Rows are points. Any point is a mix of the corners, with weights that add up to 1. It lies inside the corners' shape when no weight is negative. Is each point inside? If not, which corners have a negative weight?

Corners:
(1): [-0.42 -0.19 -0.52]
(2): [ 0.31 -0.31  0.66]
(3): [-0.04  0.22  0.47]
(4): [ 0.10 -0.22 -0.18]
Points:
[ 0.24 -0.28  0.53] -> inside
[-0.16 -0.19  0.07] -> outside (4)
[ 0.03 -0.27 -0.08] -> outside (3)
[-0.02  0.10  0.30] -> inside

Corners:
(1): [-0.03 -0.09 -0.57 -0.36 -0.02  0.40]
(2): [-0.59 -0.44  0.45  0.33  0.30  0.64]
(3): [-0.30  0.56  0.08 -0.10  0.07 -0.67]
(4): [ 0.00 -0.14 -0.33  0.50 -0.06 -0.19]
(5): [-0.10  0.93  0.29  0.20 -0.17 -0.21]
(6): [-0.10 -0.57  0.37 -0.60 -0.32  0.11]
(7): [ 0.05 -0.04  0.00 -0.23  0.41  0.13]
Points:
[-0.32 -0.36  0.44 -0.35 -0.01  0.37] -> outside (4)
[-0.36 -0.06  0.46  0.16 -0.25 -0.40] -> outside (1, 7)
[-0.13  0.12  0.28 -0.07 -0.04 -0.12] -> outside (1)
[-0.25  0.33  0.31  0.43 -0.20 -0.43] -> outside (1, 7)
[-0.08 -0.11  0.15 -0.27 -0.07  0.05] -> inside
[-0.11  0.19 -0.11 -0.12  0.03  0.06] -> inside
[-0.09  0.03  0.13  0.01  0.16 -0.01] -> outside (1)
[ 0.03  0.17 -0.21 -0.11  0.00 -0.17] -> outside (2)

Corners:
(1): [ 0.02  0.01 -0.52  0.39 -0.11  0.18  0.06  0.06]
(2): [ 0.61 -0.06 -0.67 -0.21 -0.37  0.32  0.60 -1.43]
(3): [ 0.42  0.26  0.65 -0.48 -0.22 -0.16 -0.14  0.02]
(4): [ 0.16  0.09 -0.16 -0.40 -0.17 -0.30 -0.02  0.25]
(5): [-0.05 -0.07 -0.14 -0.30 -0.11  0.20 -0.07  0.09]
(6): [ 0.06 -0.27 -0.13  0.26  0.40 -0.10  0.00  0.43]
(7): [-0.35 -0.28  0.16  0.41  0.09 -0.22  0.03  0.16]
(8): [-0.16  0.26 -0.17  0.36  0.25  0.07 -0.27 -0.24]
(9): [-0.18 -0.48 -0.21  0.45 -0.12 -0.05 -0.34  0.18]
Points:
[-0.52 -0.29 -0.15  0.53  0.31 -0.14 -0.42  0.31] -> outside (1, 2, 3)
[ 0.16 -0.05 -0.21 -0.07 -0.07  0.10 -0.01 -0.32] -> outside (1, 7)
[ 0.06  0.01 -0.28  0.02 -0.11  0.00  0.01  0.08] -> inside
[ 0.22 -0.14  0.18 -0.09  0.07 -0.25 -0.01  0.22] -> outside (1, 5, 8)

Corners:
(1): [ 0.22 -0.30  0.53  0.35  0.52  0.16  0.39 -0.17 -0.11  0.44 -0.23]
(2): [ 0.18 -0.58  0.06  0.45 -0.17 -0.09 -0.71 -0.38  0.01  0.10  0.09]
(3): [-0.73 -0.72  0.24 -0.07 -0.10 -0.01 -0.19  0.09 -0.10  0.09 -0.44]
(4): [ 0.19 -0.74  0.46  0.52  0.43 -0.30 -0.15 -0.39  0.09  0.00  0.24]
(5): [-0.22 -0.25 -0.31 -0.06 -0.49 -0.44  0.17  0.23 -0.06 -0.03 -0.59]
(6): [ 0.16 -0.04 -0.66 -0.53  0.21  0.08  0.08  0.17 -0.15  0.03 -0.31]
(7): [-0.09  0.52  0.15 -0.53 -0.30 -0.43  0.11  0.37  0.07  0.06  0.00]
(8): [ 0.24  0.37  0.27  0.30 -0.02 -0.40  0.04  0.28  0.06 -0.12 -0.40]
(9): [ 0.08 -0.44  0.11  0.45 -0.22  0.03  0.44  0.30 -0.22  0.08 -0.05]
(10): [-0.53 -0.18 -0.44 -0.92 -0.63  0.04  0.20  0.20  0.55  0.04 -0.40]
(11): [-0.37 -0.54 -0.27  0.36  0.09 -0.11  0.31  0.12  0.16  0.57 -0.31]
(12): [ 0.23  0.26 -0.08  0.45 -0.05 -0.08  0.48 -0.17 -0.13 -0.14 -0.08]
Points:
[ 0.06 -0.39  0.09  0.33 -0.01 -0.04  0.04 -0.13 -0.08  0.02 -0.16] -> outside (7, 11)
[-0.12 -0.06 -0.22 -0.35 -0.30 -0.07  0.18  0.24  0.21  0.15 -0.34] -> outside (3, 4, 12)
[-0.13 -0.41 -0.07  0.14 -0.04 -0.02  0.23  0.07 -0.05  0.20 -0.18] -> outside (8)
[-0.46 -0.57  0.09  0.07 -0.33 -0.24 -0.09  0.18  0.07  0.12 -0.31] -> outside (1, 6, 12)
[ 0.10  0.02 -0.02  0.28 -0.08 -0.11  0.32 -0.03 -0.08 -0.02 -0.12] -> inside

Corners:
(1): [ 0.04 -0.08 -0.41  0.09  0.23 -0.38 -0.29  0.50 -0.18  0.12  0.68  0.08
  0.00 -0.25]
(2): [-0.20 -0.20 -0.59 -0.07  0.13  0.27 -0.05 -0.74 -0.11 -0.24 -0.20  0.03
 -0.27  0.28]
(3): [-0.22 -0.12  0.00 -0.67  0.12 -0.54  0.43  0.18  0.21  0.60  0.35 -0.17
 -0.08 -0.13]
(4): [-0.19  0.14 -0.04  0.07  0.34 -0.53  0.25 -0.16  0.21  0.11 -0.09 -0.47
  0.31 -0.14]
(5): [ 0.18  0.14 -0.59 -0.41 -0.38  0.31 -0.19 -0.53 -0.41 -0.43  0.17 -0.37
 -0.14 -0.01]
(6): [-0.10 -0.34 -0.55 -0.30 -0.35  0.04 -0.21 -0.57 -0.41 -0.51 -0.78  0.04
 -0.22  0.04]
(7): [-0.03 -0.64 -0.21 -0.13  0.10  0.95  0.00 -0.23  0.22 -0.86 -0.35 -0.01
  0.09  0.10]
(8): [-0.55 -0.09 -0.18  0.01 -0.45 -0.07  0.31  0.24 -0.18  0.36  0.18 -0.21
  0.16 -0.06]
(9): [ 0.06  0.31  0.25 -0.08 -0.22 -0.44  0.26  0.09  0.23  0.65 -0.24 -0.09
 -0.27  0.13]
(10): [ 0.00  0.43 -0.17 -0.65 -0.18 -0.37 -0.18  0.04 -0.29  0.23  0.34 -0.19
  0.33  0.49]
(11): [ 0.13 -0.61 -0.39 -0.07  0.36  0.88 -0.13 -0.44 -0.44 -0.31 -0.55 -0.17
  0.01 -0.04]
(12): [-0.55  1.06  0.40  0.21 -0.41 -0.31 -1.24 -1.16 -0.40  0.33 -0.32  0.41
 -0.38 -0.34]
(13): [ 0.12  0.02  0.26  0.16  0.03 -0.27  0.19 -0.20 -0.11  0.15  0.12  0.29
  0.15 -0.02]
(14): [-0.10  0.50 -0.18 -0.52 -0.01 -0.29  0.28  0.20 -0.27 -0.26  0.07 -0.11
 -0.56 -0.08]
(15): [-0.07  0.24 -0.54 -0.07  0.14  0.05  0.78  0.22  0.23  0.37 -0.35  0.24
  0.13 -0.28]
Points:
[-0.06 -0.04 -0.29 -0.13 -0.10  0.22 -0.14 -0.31 -0.22 -0.17 -0.23  0.04
 -0.07  0.08] -> outside (3, 4)
[-0.19  0.35 -0.06 -0.12 -0.16 -0.17 -0.20 -0.31 -0.16  0.15 -0.14  0.06
 -0.14 -0.06] -> inside
[-0.18  0.09 -0.16  0.07 -0.19 -0.31 -0.09 -0.16 -0.04  0.07 -0.13  0.19
  0.08  0.06] -> outside (3, 5, 11, 14)
[-0.02  0.15 -0.07 -0.19  0.00 -0.29  0.04 -0.05  0.00  0.14  0.13  0.05
 -0.03 -0.01] -> outside (8, 11)
[-0.07  0.15 -0.14 -0.16 -0.16  0.11 -0.13 -0.43 -0.27 -0.32 -0.18 -0.09
 -0.21  0.15] -> outside (1, 3, 15)
[-0.09  0.12 -0.39 -0.39 -0.06  0.25 -0.25 -0.63 -0.32 -0.36 -0.41 -0.06
 -0.12  0.00] -> outside (1, 8, 9, 13)
[-0.14  0.03 -0.16 -0.22 -0.07  0.00  0.14 -0.24 -0.04  0.05 -0.18 -0.10
 -0.05  0.06] -> outside (1)
[-0.07  0.15 -0.24 -0.20 -0.11  0.00 -0.11 -0.23 -0.22 -0.14 -0.10 -0.03
 -0.06  0.07] -> outside (3)
[-0.11 -0.03 -0.19 -0.22 -0.10  0.01 -0.10 -0.15 -0.22  0.01 -0.01 -0.02
 -0.17  0.01] -> outside (4, 15)
